Each point is reached from the start by the listed moves, each made once or not at all, plus a little noise. Is the number of moves made odd or even? Then give how often each move was made.

Moves:
(1): [10.4 -1.4  1.3  1.8  2.6  2.3]
(2): [-5.3 10.6 -5.9  2.0 -3.9  0.7]
(3): [ 0.8 -4.5  4.0 -2.1 -1.2  5.7]
Start: [ 0.0 -0.1  1.8  2.2  0.5 -1.5]
Points:
[10.3 -1.4  3.5  3.9  3.0  0.9] => odd (1, 0, 0)
[-4.7  6.0  0.1  2.3 -4.4  5.2] => even (0, 1, 1)

Moves:
(1): [ 2.0  1.2 -1.0 -2.8  0.8 -3.4  2.4 -1.8 -5.1  0.9  2.2]
(2): [ 3.2  8.7 -1.2  0.9 -2.2 -4.7 -3.1  0.9 -1.4  2.7  1.2]
(3): [ 1.5  4.6  5.2 -2.0  1.0  1.1  1.3  0.9  3.8  1.0 -1.6]
(4): [ 5.0  3.8  1.3  5.9  1.2 -0.7 -0.3 -6.2 -4.9 -5.0 -3.6]
(5): [-0.6 -1.0 -5.3 -0.3  4.5 -1.3  2.5 -2.0 -0.8 -1.0  0.1]
(6): [-1.3  2.0  1.1  2.4 -2.5  7.6 -1.1  3.5 -2.7  7.2 -2.4]
(7): [ 0.4  2.6 -0.7  0.4 -3.8  4.5  6.7  0.3 -0.9 -0.6 -0.4]
(8): [ 2.9 -2.5  1.7  2.6 -1.9 -2.8  5.6  6.8 -2.2  0.3  1.9]
Start: [-1.2 -0.8 -0.6 -0.3  5.9  2.3  1.2 -0.8 -2.5 -0.1  2.4]
Points:
[ 4.1  5.9  0.4  5.9  2.8  5.6  7.7 -6.7 -7.5 -5.9 -1.4] => even (0, 0, 0, 1, 0, 0, 1, 0)
[  5.9  -0.4  -2.2   8.2   9.4  -2.6   8.9  -1.8 -10.4  -5.9   0.6] => odd (0, 0, 0, 1, 1, 0, 0, 1)
[ 7.1 11.9  4.2  1.1 -0.7  1.0 11.6  8.2 -3.1  3.6  2.8] => even (0, 1, 1, 0, 0, 0, 1, 1)
[ 4.0  1.8 -5.1  4.9 10.8 -0.1  3.6 -9.0 -8.1 -6.9 -1.4] => even (0, 0, 0, 1, 1, 0, 0, 0)
[ 3.4  9.2 -2.5 -2.9  4.0 -6.2  0.4 -2.2 -9.2  2.9  6.3] => even (1, 1, 0, 0, 0, 0, 0, 0)
